Each row is a point. Each copy is the shape, with its points in the same order, stretched, turned, moved and blurred by noise. Is it also mirrored, or only turned?
In the rows, 128 means zero.

Shape:
[[157 128 190]
 [141 153 150]
 [101 125  90]
 [211 161 114]
 [104 106 133]
 [124  93 182]]
Copy 1 (6 x 3):
[[173 113  90]
 [149 141 107]
 [ 88 121 169]
 [201 175 147]
 [108  92 132]
 [145  70 101]]
Copy 1 is: mirrored
Copy 2 (6 x 3):
[[163 102 157]
 [155 136 120]
 [ 91 139  74]
 [133 195 169]
 [115  99 100]
 [140  70 137]]
Copy 2 is: mirrored

Shape:
[[116 183 175 173 169 127]
 [130 114 141 180 141 102]
 [123 135  47 192  92  85]
 [131 119 122 133 133  96]
 [118 104  34 179 119 126]
 [128 111 126  97 165 102]
 [129  96 165 135 133 120]
 [185 120 129 146 135 124]
 [114 127 149 173 187 112]
 [133 110 108 144 171  94]
 [106 133  40 180 119 127]
 [124 126  43 158  92 146]]
Copy 1 (12 x 6):
[[115 182 194 155 174 135]
 [128 115 158 167 157 109]
 [118 122  52 190 117  85]
 [127 112 133 122 154 110]
 [114 110  51 183 138 130]
 [122 108 137  89 189 120]
 [117  91 176 122 153 137]
 [177 106 146 141 144 138]
 [115 136 168 159 202 122]
 [131 107 118 136 190 114]
 [110 134  55 182 138 128]
 [126 131  52 161 104 148]]
Copy 1 is: only turned
Copy 2:
[[138 172 172 176 171  97]
 [147 105 133 171 135  71]
 [143 132  30 159  91  72]
 [137 104 125 123 128  76]
 [132  94  30 156 115 117]
 [125  87 139  90 156  89]
 [143  83 174 139 124  85]
 [198 102 128 132 131 110]
 [130 113 141 168 179  96]
 [144  93 108 129 167  79]
 [120 122  37 158 109 122]
 [143 112  46 144  80 136]]
Copy 2 is: only turned
Copy 3, 12 rows:
[[108 185 162 178 159 119]
 [114 113 138 180 144 105]
 [118 111  25 166 100 103]
 [141 115 122 126 130  92]
 [128  87  39 154 129 147]
 [130 124 133  99 170 101]
 [124 102 167 137 139 111]
 [174 123 139 148 117 127]
 [111 143 142 170 182 113]
 [141 115 116 142 169  97]
 [108 115  32 162 130 144]
 [121 109  54 141  98 161]]
Copy 3 is: only turned
Copy 4:
[[104 145 149 101 147  48]
 [134 101 133 153 129  73]
 [125 128  54 200  76  86]
 [141 119 125 156 138 117]
 [107  86  38 174  93 109]
 [134 111 129 140 179 140]
 [137  93 165 133 130 117]
 [183 107 118 113 122 104]
 [112 103 132 132 166  59]
 [137 100 103 156 168 100]
 [ 94 109  38 164  89 102]
 [112 110  47 149  64 132]]
Copy 4 is: mirrored

Shape (14 x 8):
[[140 155 166 120 100 168  82  94]
 [133  90  83 146 192 115  74 149]
 [166 134 100  40  76 164 109 157]
 [146 120 184 120 104 148 122 155]
 [140  73 107 111 158 129  74 160]
 [138 120 140 177  98 150 136 180]
 [113 142  95 152 102 120 117  88]
 [134 156 178 135 143 167 140 140]
 [ 52 144 137 164  98 155  76 100]
 [ 62 135  86 139  98  79  58 159]
 [127 139  88 149 110 120 113 149]
 [142  87 144 136 135 154 137 146]
 [ 46 117 156 148 104 168 144 188]
 [147  78  86  82 167  92  92 134]]
Copy 1 (14 x 8):
[[161 126 173 124 104 172  97  71]
 [135 102  71 164 193 147 111 157]
 [207 129  95  79  61 185 118 134]
 [167 113 183 132  94 150 138 141]
 [158  81  87 137 149 149 104 166]
 [139 128 145 189  88 163 154 158]
 [116 145  94 159 109 136 139  71]
 [145 140 192 127 129 182 162 120]
 [ 54 138 154 146  99 149  93  83]
 [ 85 169  89 150 106 100  73 147]
 [134 154  91 162 112 148 132 127]
 [146  85 136 143 117 157 163 141]
 [ 60 124 165 131  75 165 155 178]
 [174  94  57 114 169 117 121 143]]
Copy 1 is: only turned
Copy 2 (14 x 8):
[[142 141 158 125  95 176  72 106]
 [110 112  73 144 203 128  92 145]
 [154 118 114  29  83 164  87 179]
 [144 106 181 119 111 138 106 148]
 [113  82 102 108 169 132  70 154]
 [129 100 147 162 110 154 134 185]
 [ 97 158  86 142  97 149 122 109]
 [145 138 192 129 139 168 134 132]
 [ 50 152 139 165 102 178  67 114]
 [ 45 164  87 141 119 107  53 184]
 [110 145  94 140 122 144 113 169]
 [129  79 147 125 125 150 135 138]
 [ 46 114 183 134 110 172 120 182]
 [116  97  72  73 171 102  97 127]]
Copy 2 is: only turned

Shape (12 x 9):
[[118 100 107 178 150 171 118 106  97]
 [147  87 143 116 100 121 192 149 137]
 [151  91 139 177 101 140 104 155  82]
 [ 98 146 142 116  97 101 206 103 121]
 [146 176  76  96 118 161 142  95 158]
 [ 97 165 127  99 164  95 165  94  69]
 [ 89 183 161 123 164 134 143 103  94]
 [ 97 115 148 107 145  97 141 110 101]
 [122 136 139 151 132 116 105  88 125]
 [188 105 134 150 161 136 135  94 126]
 [114 144  69 203 197 117 166 163 171]
 [196  77 149 195 171  93 120  94  69]]
Copy 1 (12 x 9):
[[139  95 107 195 140 164 113 110  93]
 [152  73 142 104  98 119 179 138 132]
 [160  91 129 162 101 126 114 153  46]
 [ 87 136 137 112 108 121 193 103 138]
 [154 162  77 108 113 170 127  92 163]
 [ 83 164 108 113 182 126 156  84  92]
 [ 75 179 143 136 166 143 133 114 102]
 [ 94 112 136 117 161 112 134 108 108]
 [130 137 142 156 126 122  90 109 114]
 [193 109 140 159 166 130 119 118 127]
 [128 124  46 217 160 117 164 185 175]
 [201  97 148 188 186  80 121 103  62]]
Copy 1 is: only turned
Copy 2 (12 x 9):
[[138 103  95 201 149 151 106  98 107]
 [174 144  96 107 105 120 181 142 144]
 [184 138  99 165  91 131  91 125  93]
 [107 169 110 112 123 124 198  94 138]
 [ 64 103 139 155 144 108 156 162 158]
 [ 93 154 133 121 178 108 166  86  87]
 [ 92 179 153 143 189 151 140  96 101]
 [127 140 128 104 153 126 129  82 116]
 [135 141 133 170 140 106 107  81 140]
 [182 105 133 181 164  93 143 124 131]
 [131 175  37 191 220 112 125 156 155]
 [226 119 115 191 150  75 124  76  78]]
Copy 2 is: mirrored
Copy 3, 12 rows:
[[132 125 126 134 100 136 130 106  53]
 [173 101 155 102 118 143 204 129 149]
 [174  87 135 168 110 154 130 151  85]
 [132 134 142 139 158 150 228  83 158]
 [161 189  88  93 120 171 145  81 141]
 [126 160 128 129 215 151 191  90  95]
 [110 184 159 147 179 167 165 102  98]
 [121 116 149 121 186 145 165 109 115]
 [134 135 138 151 153 136 117  87 118]
 [196 140 158 110 128 115 126  94  94]
 [121 193 101 126 104  43 170 151 104]
 [209  93 167 159 158  80 121 101  53]]
Copy 3 is: mirrored

Shape, 14 rows:
[[197 126 131  97 104  59 153 118  91 141 147]
 [172  82 123  97 102 130 155 125 124 177 168]
 [136 104 158 134 124 164 155 155 170 121 102]
 [ 88  97 176 160 130 171 198 123 164 162 113]
 [ 95 138 124 102 170 163 200 148 172 164  80]
 [ 95  99 104 155 125 170 161 167 155 129 112]
 [121 103 142 102 146  81  53 178 158 160 149]
 [155 102 111  88 117 102 122  82 155 141 131]
 [136 138 165 151  90 181 148 155 188 152 108]
 [197 120  85 106 137  89 152 101 116 202 141]
 [143 126 142 140 153 110  52 126 124 146 119]
 [129 124 151  80 125 130  38 154  97 146 122]
 [142 106 106 118  56  74 142 105 126 191 137]
 [ 87 153 132 137 140 177 181 136 174 138 151]]
Copy 1 (14 x 11):
[[176  95 148 163 123  90 136  32  99 117 152]
 [169  58 126 134 128 146 157 100 123 139 152]
 [142  95 166 160 172 166 141 145 162 111 103]
 [125  86 160 141 159 149 206 180 192 140  89]
 [ 93 124 138 148 223 165 201 132 152 154 109]
 [106  91 121 178 163 171 159 180 147 106 117]
 [109  82 141 134 158  81  39 134 135 139 174]
 [159  92  99 125 142 130 115  73 161 118 132]
 [137 111 182 170 122 182 147 166 192 139 123]
 [187 102  74 166 148 118 157  58 112 173 162]
 [174 120 107 150 150  94  54 142 125 139 103]
 [137 115 141 109 136 127  27 132  94 139 112]
 [131  89 100 151  76 101 145  69 152 135 143]
 [118 144 143 132 168 155 183 176 167 117 149]]
Copy 1 is: mirrored
Copy 2:
[[181 125 135  90  93  57 171 125  89 128 146]
 [156  73 139  89  97 127 154 105 105 170 159]
 [128  79 190 128 118 184 160 150 150 118 100]
 [ 99  93 216 135 129 186 211 110 137 164  98]
 [129 116 163 100 183 194 200 138 167 174  73]
 [100  77 141 153 133 201 171 153 134 148 101]
 [ 99  92 148 104 130  87  70 159 156 149 113]
 [147 104 126  89 111 113 143  75 130 127 108]
 [136 119 205 144  88 199 158 145 171 158 111]
 [188 101 114 101 135  88 155  92 101 191 129]
 [131 116 166 138 141 110  81 126 103 126  94]
 [114 135 156  84 116 138  54 164  93 121 114]
 [126 122 122 104  54  94 171  93 100 191 122]
 [ 96 124 166 140 164 190 186 120 171 140 143]]
Copy 2 is: only turned
Copy 3:
[[186 124 151  66  97  72 176 127  90 138 183]
 [160  81 167  92 108 126 181 162 105 168 144]
 [137 118 157 133 133 187 150 145 139 104 171]
 [ 82 117 162 157 139 199 201 123 127 142 180]
 [ 95 144 104  90 178 193 176 128 147 145 156]
 [ 90 103 104 137 126 188 141 159 124 120 160]
 [116  71 179  92 167 100  57 139 125 134 165]
 [156  95 148  85 105 118 150  94 137 142 122]
 [128 150 177 157 119 197 139 155 159 142 164]
 [187 113 116  83 137  91 175 125  95 200 138]
 [140 118 167 130 154 118  73 108  90 125 135]
 [126 116 198  71 143 133  60 141  75 115 120]
 [138  99 145  84  64 107 148 104 106 198 173]
 [ 69 150 138 141 140 159 181 157 156 129 133]]
Copy 3 is: mirrored

Shape, 17 rows:
[[159 131 156 128 108 119 139 105  90  87 159 145]
 [139 149 159 107 111 111  99 126 152  90 126 113]
 [108 115 138 127  76 211 155 155 109 120 166  74]
 [149 118 167 112 131 149 129 101 154 152 144 161]
 [161  54  65 117 138 116 148 160 102 127 109 100]
 [169 123 128 146 106 161  87  94  93 103  88 178]
 [114 121 179 146 125 142 170 129 125  96  95 152]
 [156 148 105 186 132 155 175 152 182  70 123  69]
 [126 101  90 170 136 146 146 133 114  89 135 127]
 [154 138 128  92 146 136 111 164 173 102 109 160]
 [182 103 212  86 156 113 168  94  90  68 139 128]
 [102 178 132 141  73 171 141 124 140 144 113 119]
 [117  92 161 147  57 136 119 136 136 159 118 168]
 [113 112  95  88 145 140  94 109 139  59 150 147]
 [100  73 161 149  73 148 101 146 126 107  85 148]
 [136 146 202 139 161 101 116 122  43 194 151 120]
 [122  87 111 145  97 129 118  77 135 172 163  96]]
Copy 1:
[[149 126 155 129 110 116 172  89 103 100 157 171]
 [160 158 163 134 109 121 131 110 168  92 151 118]
 [ 64  89 151 134 108 189 205 148 149  78 131  98]
 [130 125 184 110 124 158 140  98 139 163 158 155]
 [174  37  92 131 133 129 160 143 155 144  86 135]
 [155 144 125 127  76 159 110  83  94 128  97 188]
 [122 128 212 126 137 131 163  98 129 112  86 156]
 [142 121 150 219 161 184 190 101 196  77 105 127]
 [113  87 120 164 138 130 156  94 141 108 103 160]
 [161 146 163 117 136 146 108 144 185 122 127 173]
 [207 101 214  96 154 128 159  94  76  84 158 156]
 [ 82 179 148 141 107 168 188 117 163 121 105 114]
 [ 93 108 177 114  48 130 161 105 164 171 108 150]
 [133 124 111  94 143 117  92  92 166  77 158 157]
 [103  94 179 111  54 128 123 106 160 120  76 135]
 [123 124 185 159 127  77 162 148  33 174 155 110]
 [103  84 110 141 101 138 167  72 156 170 160  91]]
Copy 1 is: only turned
Copy 2, 17 rows:
[[147 151 150 123 107 113 149 115  97  95 188 134]
 [128 154 177 119  94 124  98 122 149 102 129 114]
 [116 102 158 119  92 211 154 168  79 136 162  64]
 [173 135 179 154 128 136 123 116 135 163 146 133]
 [130  68  70 126 112  85 154 152 112 125 127 108]
 [172 170 108 117 101 143 113 101  66 113 118 178]
 [115 158 170 178 112 130 155 150 102 116 123 156]
 [134 138 127 174 131 170 166 162 163  53 104  75]
 [128 110  92 153 133 149 147 142 109  83 146 143]
 [159 141 158 112 128 113  99 170 164 121 105 153]
 [150 125 214 131 128  53 182 106  84  89 161 127]
 [108 183 139 135  95 209 135 139 123 158 127 104]
 [148 148 142 171  52 152 101 143 112 171 149 145]
 [132  94 145  82 133 148 109 118 148  84 144 184]
 [122 128 145 165  49 154  93 147  88 127 110 162]
 [111 169 148 166 162  65  98 110  50 175 188  70]
 [136  96 116 162  98 166 128  73 135 161 166  87]]
Copy 2 is: only turned
Copy 3:
[[159 131 134 138 106 110 122  89  86  95 144 148]
 [123 143 123 114 104  97  77 131 132  95 135 125]
 [147 121 118 143  93 185 169 137  83  96 168  61]
 [136 117 145 129 107 138 116  82 165 145 132 132]
 [181  69  39 141 119 114 142 146  99 139  86 149]
 [118 124 146 164  88 137  83  95  96 126  70 170]
 [122 107 185 120 114  97 174 131 127 109 119 141]
 [173 154 118 191 124  79 175 180 161  62 130 134]
 [143 120 102 186 127 106 166 135  90 106 135 173]
 [148 135 108  94 112 134  94 155 167 118 123 178]
 [176  65 160  88 131  98 124  62 120  56 117 148]
 [109 198 145 143  94 137 147 131 121 134 142  83]
 [122 107 151 131  40 134 136 137 111 175 150 113]
 [ 85 127  70 127 129 134 111 107 119  88 143 194]
 [ 92  86 145 131  63 123 121 165  92 124 121 127]
 [181 106 205 134 170 107  83  79  58 181 137 100]
 [120 115  98 173 103 111 132  78 127 157 147  84]]
Copy 3 is: only turned
Copy 4 (17 x 12):
[[153 137 131 123 123 167 150  98 113  86 161 128]
 [142 146 160 106  81 131  88 116 145  97 150  97]
 [ 57 137 115 134 104 249 123 139 156 128 116  87]
 [133 133 156 108 131 155 111  90 175 150 175 166]
 [171  98 103  92 110 174 159 178 141 169  58 116]
 [170 145 144 153 106 161  95  84 110 107  99 195]
 [118 136 204 150 151 158 146 121 157  93 120 132]
 [173 164 135 185 113 192 119 174 216  94 114  57]
 [146 115  98 165 137 165 134 153 155 105  93 123]
 [161 145 166  87 109 138  75 171 168 108 137 160]
 [179 132 179  59 180 178 161  77 117  77 158 103]
 [ 78 193 154 175  83 168 114 121 165 137 130 125]
 [ 93  93 177 150  64 164 135 105 156 150 135 171]
 [134 122  80  80 126 120  83 127 156  66 111 148]
 [ 94  77 188 147  77 163 111 112 144 110  81 152]
 [124 133 167 135 163 142 124  95  48 200 188  95]
 [116 109  81 135  84 151 136  72 173 190 135 109]]
Copy 4 is: only turned

Shape (15 x 12):
[[132 118 118 118 102 126 172  92 158 164  89  87]
 [162  85 121 165 118 149 133 101 136  54 103 144]
 [134 165  69 142 139 179 151 173 184 119  81 122]
 [177  73 113 167 172 105 122 130  86 156 165 152]
 [141 110  98 131 150  97 109 146 145 135  70 168]
 [135 107 167 100 124 109  82 139  92 140 187 118]
 [148 119  76 100  87 132 159  94 119 152 114 132]
 [157 179  89 144  73  75 163 140  90 112  96 182]
 [141  76  64 170 124  73 191 128  95 133 113 109]
 [110 139 124  92 142 133 129  19 160  80 132 166]
 [177 105 135  57 136 137 173 141 115 132 122 126]
 [158 145 112  87 191 114 101 136 163 170 149  75]
 [145 103  89 132 137 173 100  93  88  92 112 136]
 [191 142 139 138 143 117  83 163 153  88 120 126]
 [132 132 121 173 138 152 131 104 123 106  84 102]]
Copy 1, 15 rows:
[[126  99 121  85 101 149 187 111 148 139 102 103]
 [191  63 119 120 104 172 141  99 135  42 146 135]
 [163 134  78 129 106 213 137 143 179 133  79 167]
 [194  75 103 109 193  92 131 152 140 112 190 139]
 [161  91 116 102 118 108 105 137 168 106  94 185]
 [127 125 156  82 156 120 100 168 103 109 205 116]
 [150  93  97  56  94 150 186 123 135 135 154 157]
 [203 143 108 106  35  98 177 159 120 105 145 189]
 [163  67  57 110 126  89 206 164 123  87 134 128]
 [111 133 145  86 104 152 157  28 152  67 168 180]
 [162 112 160  47 152 161 183 171 153  98 141 149]
 [122 169 107  55 193 132 103 143 181 137 125 107]
 [178  87  92  81 143 176 129  93  91  86 159 171]
 [194 141 132  95 123 144  74 149 168  72 134 116]
 [171 110 107 129 120 162 145  93 107  99 105 125]]
Copy 1 is: only turned
Copy 2, 15 rows:
[[128 137  81 113 127 118 168  92 187 101 103  61]
 [172  87 105 145 148 117 140  99 161  82  95 184]
 [ 94 109  75  91 168  95 191 168 180 181  84 137]
 [226 168 100 154 162 126 106 105 111 156 175 142]
 [162 184  87  92 158 101 110 125 158 127  90 141]
 [175 119 156  88 103 169  76 101 113 126 188  99]
 [153 143  64  98  98 138 178  96 134 116 101 115]
 [144 187 131  96  70  62 180 116 112 129  83 171]
 [176 162  57 163 126  47 146 119 107  99 133 100]
 [ 93 131  95  66 157 143 137  15 160  79 110 186]
 [176 139 104  67 160 156 183 138 128  73 138 102]
 [158 126 101  38 185 122 127  94 155 169 164  65]
 [151 103  83 126 148 169 125  95 101 128  76 161]
 [184  99 148  75 152  99 128 125 158 139 119 150]
 [125 113 125 147 163 112 145  95 142 132  75 126]]
Copy 2 is: mirrored
Copy 3, 15 rows:
[[ 89 113 121 131 105  78 150  75 153 151  93 113]
 [164 126 124 179  96 151 158 113 130  57 118 131]
 [117 143 106 116 167 171 171 138 193 132  80 144]
 [195 102 138 198 138 106 138 139 107 155 174 147]
 [181 147 129 127 144 105 105 140 135 136  86 182]
 [145 115 174 136 120  96 102 154  91 135 193  92]
 [ 90  96  91 128 125  89 138  94 131 127 139 152]
 [ 91 144 119 159 177  66 153 152 119  84 111 214]
 [140 122  82 186 112  74 190 153  96 154  97 154]
 [148 180 127 110  92 125 125  38 121  91 183 158]
 [136  77 146 105 150  93 176 102 108 128 126 113]
 [176 148 119 113 167  96 123 103 159 191 165  79]
 [151 109  97 160 122 171 110 119  95 105 139 136]
 [175 150 148 161 173 110 119 133 162  78 126 110]
 [118 154 121 184 130 147 133 104 125 125  91 122]]
Copy 3 is: mirrored
Copy 4, 15 rows:
[[121 155 163  51 120 132 131  89 166 157 112 121]
 [147 110 133 110 144 129 111 103 175  63 118 176]
 [106 245 120  85 170 131 134 144 173 105 129 158]
 [165  90 133 135 169 103  99 138 101 172 169 173]
 [127 163 128 111 142 105 108 163 144 143  80 188]
 [137 108 143 159  82 109  93 148  98 157 154  89]
 [122 157 138  52  80 134 139 111 129 145 150 168]
 [104 184 200  90  83  58 136 135 121 102 133 209]
 [119 107 154  29 177  70 113 131 120 137 156 176]
 [ 82 111  81 141  64 127 174  56 170 121 100 159]
 [177 144 139  82 105 124 181 149 115 139 130 116]
 [156 183  78 125 133  89 116 121 138 205 134  81]
 [138 131  96 104 122 150 102  94 105  92 132 170]
 [175 175 130 157 132  81  90 142 171 107 116 134]
 [123 154 146 101 166 125 100  74 143 100 110 145]]
Copy 4 is: mirrored

Shape, 16 rows:
[[136 149  89 108 177 162  87 107 107 151 154 169]
 [ 93 151  77 114 135 184 159 166 166  90 117  89]
 [133 172 101  79 135 158  84 111 109 104  64 163]
 [133 171 128  75 132 167 145 128 131 152 102 157]
 [111 103 151 114 163 119 172 175 165 135 135 171]
 [119  85  91 113 177 188 165 122 126 139 142 152]
 [124 133 160 148 165 175 119 166 123 116  92 144]
 [118 135 156  85 118 108 158 143 112 160 130 110]
 [187  86 155 134 133 146 122 155  84 145 161 132]
 [114 178 100 141 104  98  80 154  83 177 144 108]
 [123 128  71 102 152 177  93 157  82 117 161 122]
 [118 179 107  99 118 121 157 101 158 126 116 105]
 [119 112 156  64 173 156  83 178 147  92 120  90]
 [144  90 157 106 109 123  78 132 168 159 125 102]
 [170 109 127  80 108 162 156 179 131 127 163  91]
 [137 102  90 123 175 143 123 162 157 146 123  96]]
Copy 1 (16 x 12):
[[130  76  85 165 133 206  91 151 186 128 142 152]
 [ 54 132 137 155 204 144 147 194 178 103 154  89]
 [ 86  93  67 113 132 200 118 145 157 163  63 125]
 [106  85 103 121 139 158 151 169 155 170 125  72]
 [135  65 168 120 117  99 159 142 160  87 163  86]
 [133  57 113 151 186 161 145 156 173  94 170 151]
 [129 122 140  84 135 158 130 201 168 116 109 127]
 [147 120 135 134 151  95 150 145  88 141 134  66]
 [194 117 125 129 114 164 148 157  67  89 159 132]
 [115 152  92 172 120  89  87 178 103 143 108 118]
 [110  88 104 170 185 193  77 184 129  90 145 149]
 [ 88 161 102 160 145 121 167 124 157 169 135  68]
 [167 137 165 122 181 214 110 175 142  65  84  67]
 [182 147 133 153 112 142 165 154 114  97  53  85]
 [141 114 143 149 158 168 168 186  79  76 174  54]
 [144 123 109 155 162 132 134 165 170  51 137  96]]
Copy 1 is: only turned
Copy 2 (16 x 12):
[[ 93 129 131 127  86 153 175  78  66  96  99  63]
 [ 61  80 164 111 101 183 102 162 138 145  45 107]
 [157 124 162 128 107 181 150 119  42 170  79 101]
 [127 161 146 116 152 170 139  89 103 148  62 119]
 [111  80 157  52 144 130 154 102 159 129  64 146]
 [ 74  69 153 123 118 177 187  94 119  55  61 121]
 [143  97 168  66 158 178 122 122 104 122 114 101]
 [114 156 148 134 125 142 152 100 166 165 118 130]
 [124 150 105  95 118 179 179 105 140  81 178 120]
 [ 63 193 111 141  89 105 127 124 110 188 193  94]
 [ 59 122 154 118  62 197 170 117  96 125 129  85]
 [109 143 125 171 112 121 126 139 129 155  56  92]
 [130  51 161  83  72 220 130  98 131 164  95  71]
 [144  88  71 144  90 156 121  87 126 120 131 128]
 [101 147 104  91 100 215 154 116 171 122 109 133]
 [ 77  53  93 103 103 184 168 116 130 121  93  97]]
Copy 2 is: only turned
Copy 3:
[[127 204 145 140 134 115 118 106 186 140  99 134]
 [ 86 114  87 133 153  65 169 187 179  86 117 203]
 [108 168  91 160 194 112 126 104 162 102  68 144]
 [ 77 168  91 163 155 136 160 143 144 127 109 108]
 [117 149 151 136 124 150 230 171 134 156 101 108]
 [ 82 187 131 112 143 119 186 144 144 147 143 173]
 [123 132 155 184 185 117 156 151 131 149 111 155]
 [ 96 131 118 129 131 134 143 160 108 112 128  74]
 [152 190 177 126 139 153  92 174  71 125 135 124]
 [146 116 125 128 111  61  33 146 137 118  87  88]
 [133 179 134 105 174  74  94 165 178 118 116 167]
 [ 97 119  82 151 108 110 139 128 147  76 118 116]
 [105 133 181 138 201 146 150 179 181  80  99 143]
 [102 117 190 128 118 183  89 149 113  89  85 131]
 [106 171 135 117 134 146 111 213 116  80 138 132]
 [ 90 148 179 134 124  88 140 168 143 100  99 174]]
Copy 3 is: mirrored

Shape:
[[ 85  75 145 118 104  93 116 154  71 137 140 133]
 [104 131 158 178 150 181  80 105 112 148  81 116]
 [131 135  92  91 164 192 101 125 113 163 134 149]
 [142  98  93 178  89 156  79 161 139 166 156  85]
 [107 146 157 107 175 126 113 146 150  91 164 118]
 [118 128  59 104 103 125  79 145  96  74 148 101]
 [142 145  65 129  62 107 120 197 140 149 132 125]
 [167 168 161  93 131  97 175 135 140 103  72  93]
 [142 119 128 126 106 150 142 107  65  71 108 118]
 [186 172  76 107 157 132 129 204  85 120 142 147]
 [105  64 133  91  79 143 108 165 160 113 152  87]
 [115 128 141 158  74 110 135 174 125  59 155 148]
 [147  90 162 133 113 142 144 144 153 155 147 124]
 [ 96  83  91 142  72 186 183 120 113  66  68  69]
 [177 141  82 141  97 139 178 133  80 160 167  63]
 [142 162 145 154 143 114 168 103  97  70 172  77]
 [163  93  86  86 175 124 142 128 122 150 158 155]
 [101 123 135 111  99 167 122 107 146  95 124  88]]
Copy 1:
[[113  72 128 124 165 139 110 153 118  80 119  85]
 [124 130 123 153 125 157  53  73 104 166 170 159]
 [ 85 124 104 133 108 162 130 132  81 144 108 179]
 [146  83 149 102  84 134  74 183  90 163 145 162]
 [130 149  85  93 143 138 166 120 123 142 152 124]
 [ 93 107 105  53  82 162 106 172 107 116 116 108]
 [106 142 155  85 105  86 112 201 111 115 110 147]
 [116 217  90  97 194 110 108 135 195 128 128 161]
 [119 118 112  99 127 175  79 104 159 102 107 139]
 [111 158  83  86 103 101 138 181  99  70  95 191]
 [103  77 134  63 164 154 127 160 128 165 127 134]
 [148 116 153  75 114 117 131 120 154  97 139 114]
 [146 108 140 133 160 132 124 143 142 147 137 175]
 [106  95 119  82 132 139  38  68 194 183  80 121]
 [173 129 119 111 100 136  83 194 119 125  63 146]
 [187 161  89  98 105 155 110 130 162 124 122  97]
 [102 114  83 148 123 137 150 188 138 110 102 162]
 [115 128 129  83 136 167 106 103 141 179 128 128]]
Copy 1 is: mirrored
Copy 2:
[[104 189 180 173 134 150 161 133 118 154  96 146]
 [144 125 161 149 219 105 104 107 183 189 114 151]
 [ 58 146 111  86 160 131 132 142 176 161 173 122]
 [ 79  88 230 155 118 139  68 146 135 175 181 135]
 [118 145 135 105 176 105 150 132 122  74 145 168]
 [ 45  88 147 146 123 159 124 103  96 111 131  87]
 [ 80 122 146 147  62 181  66 121  87 170 171 136]
 [191 153  87 102  92 113 130  76 124 133 143  98]
 [131 110 139 112 115 164 133 100 142 132  75  87]
 [ 79 135  73  69 126 143  61 140  86 160 152  94]
 [ 76 132 199 172  60 116 144 142 141 102 134 151]
 [137 105 169 136  89 193 106 128  92 108  78 189]
 [154 150 179 109  91 118 135 171 141 142 144 153]
 [150 115 158 182  79 199  94  94 190 102  82  69]
 [111 141 203  63  87 190  89 132 132 133 181  41]
 [165 124 186  70 157 162 139 113 103  71 119  95]
 [107 156 112  88 132 121 166 205 129 133 191  99]
 [119 115 171 138 118 149 140  93 160 103 124 145]]
Copy 2 is: only turned
Copy 3 (18 x 12):
[[116  87 109 126 129  39  92 127 146 132 108 122]
 [181 167 149 151 147 143  89  91 129  93  93 116]
 [145  84 119 126 130 164 104 153 104 124 139 105]
 [172 102 183 160  68 108  97 121 151 149 145 118]
 [137 164  81  86 104 119 150 145  98 170  84 113]
 [128  79  66 168  55 152 116 158 183 159 109 131]
 [115  38 147 179  76 117 119 128 121 212 110 142]
 [130 130  81 138 198 131 212 105 134 191  67 112]
 [121 131  72 186 143 110 164 159 157 111 137 108]
 [141  56  64 150 110 124 139 121  83 194 176  89]
 [147 109 142 144 116  83 138 197 171 180  67 119]
 [104 133 106 189  95  61 140 161  96 165 101 155]
 [147 129 163 130 151  75 151 162 101 150 126 123]
 [ 78 171 124 219 158 143 156 168 205 154  87  84]
 [119  65 126 141  80  98 194 119 157 142 195  69]
 [114 170  65 105  82 101 205 126 139 130 135  93]
 [124  95 103  78 145 121 126 165 118 148 191 135]
 [131 146 117 154 122 140 163 179 155 140  65 120]]
Copy 3 is: only turned
Copy 4 (18 x 12):
[[ 65  84 172  96  96 143 150 161 138 106 115 164]
 [145 175 127 112 159 101 113  58  87 148  73 140]
 [172  92 112 106 125 132 119 116 128 172 118 177]
 [112  93  73 130 108 128 145 106  73 110  90  86]
 [126 132 115  94 165 134 108 110 130 103 194 155]
 [112  87  81  64 166 142 168 172 136 143 132 107]
 [ 62  95  58 159 110 164 156 190 127 135 115  94]
 [105 192 127 134 134 190 109 126 171 158 161  95]
 [115 125 148  95 156 128 180 121 174 171 116  91]
 [131 102  88 163 138 168 204 190 120 181 174 117]
 [ 93  53 133 101 128 170 104 131 139  78 121 112]
 [ 58 107 111 143 161 119 167 163 162  92 147  92]
 [115 103 137 143  87 141 109 108 137 103 131 119]
 [ 89 121  98  98 173 183 180  62 196 143  47  66]
 [ 87 106  78 125  72 162 198  98 134 182 141  71]
 [ 99 164 101  88 140 119 173  79 153 139 192  92]
 [174  92 123 103  68 150 139 147 168 124 152 169]
 [113 120 112  85 161 137  99  87 158 126 116 105]]
Copy 4 is: mirrored
